Every row gives one point. Two turns around zero, p and q, are shown by what they do to some points. Where does a point land after both, in the order given? Backwards means that the second turn is done in reverse. Each puzzle has new turns, and all numbers are rounded.

Turn p:
[10 27] -> [15 24]
[-11  21] -> [-7 23]
[  1 -48] -> [ -9 -47]
Turn q:
[17 28] -> [ 4 33]
[22 -3] -> [21  6]
[-39 -25] -> [-25 -39]
Where do these land?
p, then q: [-31  30] -> [-37  22]
q, then p backwards: [-13 -10] -> [ -5 -16]
q, then p backwards: [ 37 -34] -> [50 -6]
p, then q: [ 7 15] -> [ 3 16]

Turn p:
[-15 -29 -30] -> [-23 -20 -32]
[-12  -2 -32] -> [-12   5 -32]
[ -2 -24  40] -> [ -9 -26  38]
[12  3 21] -> [12 -3 21]
[22 24  9] -> [28 16 10]
[-5 27 -7] -> [ 3 28 -4]
Turn q:
[ 21 -10   2] -> [23 -1 -4]
[-30  -3  17] -> [-22 -19  18]
[ 14  25 -36] -> [ -4  37 -27]
[22 -4  0] -> [21  6 -4]
[ 13 -18 -15] -> [ 15  -7 -21]
[-40  10  32] -> [-33 -16  38]
Where do these land?
p, then q: [ 0 20  6] -> [ 0 17 13]
p, then q: [ 48 -19 -20] -> [ 42  -4 -36]
q, then p: [-23  13  -4] -> [-24  10   4]
q, then p: [-27 -20  31] -> [-20 -34  22]
q, then p: [  2   7 -12] -> [ 0 11 -8]

Turn p:
[-16  30  19   4] -> [-19  25  15  19]
[ 21 -25  22   2] -> [ 15 -31  18   6]
[-16  15 -44  23] -> [ -4  22 -49   3]
[-29  24   1  13] -> [-27  23  -9  17]
[ -1 -36 -24 -16] -> [  2 -27 -17 -33]
[ 41  -8  26 -26] -> [ 32 -13  42 -12]
Turn q:
[-8  6 24 -2] -> [-2 12 22  8]
[38 12 -5 20] -> [ 38   5 -21  12]
[-26   6   3 -36] -> [-21   3  25 -31]
[-34  22   2  -6] -> [-25  28   9 -14]
[ 30 -46 -24  24] -> [ 11 -47 -35  25]
Where do these land?
p, then q: [-15 -10  19   1] -> [-20  -2   8  14]
p, then q backwards: [-6 24 -6 19] -> [-6 13  4 28]
p, then q: [22 17 22 26] -> [ 21  13 -12  34]
p, then q: [ 37 -43 -29  -6] -> [ 27 -56  -4 -16]
q, then p: [ -3  -8 -23 -48] -> [-13 -19  24 -42]
q, then p: [-35  20  17   7] -> [-26  30   9  18]

Turn p:
[-17  34 -19 -18] -> [-26  21 -20 -25]
[ 32 -16  28  27] -> [37  2 22 30]
[ 18 -27  19 -14] -> [ 28 -21  18  -8]
[ 13  18 -42  21] -> [ -1  15 -46  19]
[-46  -8  15 -16] -> [-38 -17  26 -17]
Turn q:
[ 8 17 -9 10] -> [10 18 -9  4]
[-10 -37 -28  16] -> [-22 -24 -31  22]
[ -1 -31  34 -25] -> [ -3 -40  32 -11]
[-23  38 -26  12] -> [-18  46 -19  -5]
[-12  28 -48 -22] -> [-10  26 -41 -36]
[11 -9 42 16] -> [13 -9 38 23]
[27 -7 34 -7] -> [ 29 -17  29   2]
Where do these land?
q, then p: [ 15 -24 -30 -12] -> [  6 -31 -30   1]
p, then q: [14 13 24 -7] -> [ 22   9  18 -11]
q, then p backwards: [  4  31 -11  -3] -> [16 28  0 -8]
q, then p: [-40 -36 -26 -20] -> [-43 -45  -6 -10]
q, then p: [ 7 17 43 42] -> [12 41 32 33]

Turn p:
[-12  -1 -11 -11 -11   2] -> [ -7  -1 -15  -5 -14   2]
[-13  15   5  -6  -3   5] -> [ -8  15   0 -11  -6   8]
[ -7   2 -28  25  48   3] -> [ -3   5 -17  37  38  26]
[  7   4   7  12 -15   7] -> [ 13   7  11   3 -13  -3]
[ 13 -17  12 -13  -1   5] -> [  1 -23  13 -10  -2  -2]
[-13  -8   7 -12  -2 -12] -> [-20  -4  -2  -7  -2 -11]
[  4 -15   9  -3  -8  -9] -> [ -4 -12   7  -1  -5 -16]
[23 21 -1  7 -8 -1] -> [29 13  2 -7  4 -4]
Turn q:
[ -1 -10  -1  16  11 -17] -> [  3  -9  -8   7  20 -14]
[12 -6  1 -9 -5 28] -> [  7 -11  17  -6 -19  15]
[ -4   3 -12 -27 -23  -4] -> [  1  22   1 -11 -27 -12]
[-17 -18  15   0   5   0] -> [-21 -16   5   0   2 -11]
[ -2  15  13  -2   1 -13] -> [-10  17   1   7  11   2]
[22  5 -3  7 18 -6] -> [19  1  6  0 22  6]
[  2 -15   5  24  -3 -11] -> [  4 -15  -5  21   9 -13]
[-12  26 -17 -10  -4  23] -> [ -3  11 -16 -18 -18  27]
Where do these land?
p, then q: [-6 -5  1 11  0 17] -> [ -3 -10   0  14  -8  11]
p, then q: [ 21 -19   3  -4  15   3] -> [  2 -22  18  -2  11 -11]
q, then p: [ -8 -15 -14   4 -13   3] -> [  5  -9 -11   4 -10 -18]
p, then q: [ 13 -15   5 -23   7  13] -> [ -4 -17  22 -11 -10 -12]
q, then p backwards: [  2  -8   2  16 -18  12] -> [  0 -19 -11  10  -9  11]
p, then q: [ -2  18   4 -11   0 -31] -> [ -3  25  -8 -20  15  -8]
q, then p: [ -1  10   1   8 -10  14] -> [  8   1   1   8 -16   9]
p, then q: [  0  10 -14   7  -1   6] -> [14  1 -5  0 -3 12]
p, then q: [-18  24  13  -8  20 -36] -> [-22  22 -18 -29  26   4]

Turn p:
[-10   0 -19  14  -3   2] -> [ -5 -14 -17  13   2   1]
[-18  -3  15 -23 -16  -9] -> [ -8  -7  12 -21 -22 -15]
[ 10   9 -21  -9   1  -4] -> [ 16   0 -16  -2  -8  13]
[ -4   9   3 -13  11  17] -> [-11  11  -6 -17   5  10]
[ -1 -13  18   7  25   7] -> [ -7  17   5  -2  25 -14]
[  2  -8   2  -5 -22  -3] -> [  5 -17  13  -4  -9  -1]
[ 21   6   3  30   4 -10] -> [10 10  9 34  8  6]
Turn q:
[ -3   7   4  -2  -7 -10] -> [-9  5 -7  1 -6 -6]
[26  3  6  2 15 -9] -> [ 14   1   4 -17   3 -23]
[ 10  -6   0   2 -20  11] -> [ 12  -2   2   9 -20   6]
[  6  -1   6  -4  10 -13] -> [ -1  -4  -5  -8   6 -15]
[ 24 -11   0 -21  -2   8] -> [ 25 -14 -12 -12  -9   1]
[-20 -16   0   6  26  -5] -> [-12 -15   9   4  31  -1]
[-18  17 -39   0 -26  -1] -> [ -2  35 -19  26   0  24]
[-17  -1   9  11  -4   8] -> [-16  -4  13   8  -3   8]
[-9  9 14  5  7 10] -> [-14  -2  13 -11  -2   5]
Where do these land?
p, then q: [-11  -6  -1   8 -11  -6] -> [-3 -7  1 16  2 -8]
p, then q: [ 10 -13  20  -8 -10  13] -> [ -9 -23  -1 -19  -5  -4]
q, then p: [ 14  -7 -18  15  -7  -6] -> [ 9 12  8 22  0  9]
p, then q: [-11   0  12   1  11   9] -> [-17   3  -6  -5  10   3]
q, then p: [ -3  -9   3   7  -9 -10] -> [-1 -5  1 15  0 -9]
p, then q backwards: [ 22  -9  27 -11  10   2] -> [13 14 -9 22 21 11]
p, then q: [-13  -6 -19  -8  23   2] -> [ 12  15 -18   2  21   4]
p, then q: [-6 48 -7 -5  7  8] -> [ -7  25   3   7 -12  41]
q, then p backwards: [ -1   2 -16   1 -13 -13] -> [  1   9  -7  11  15 -11]
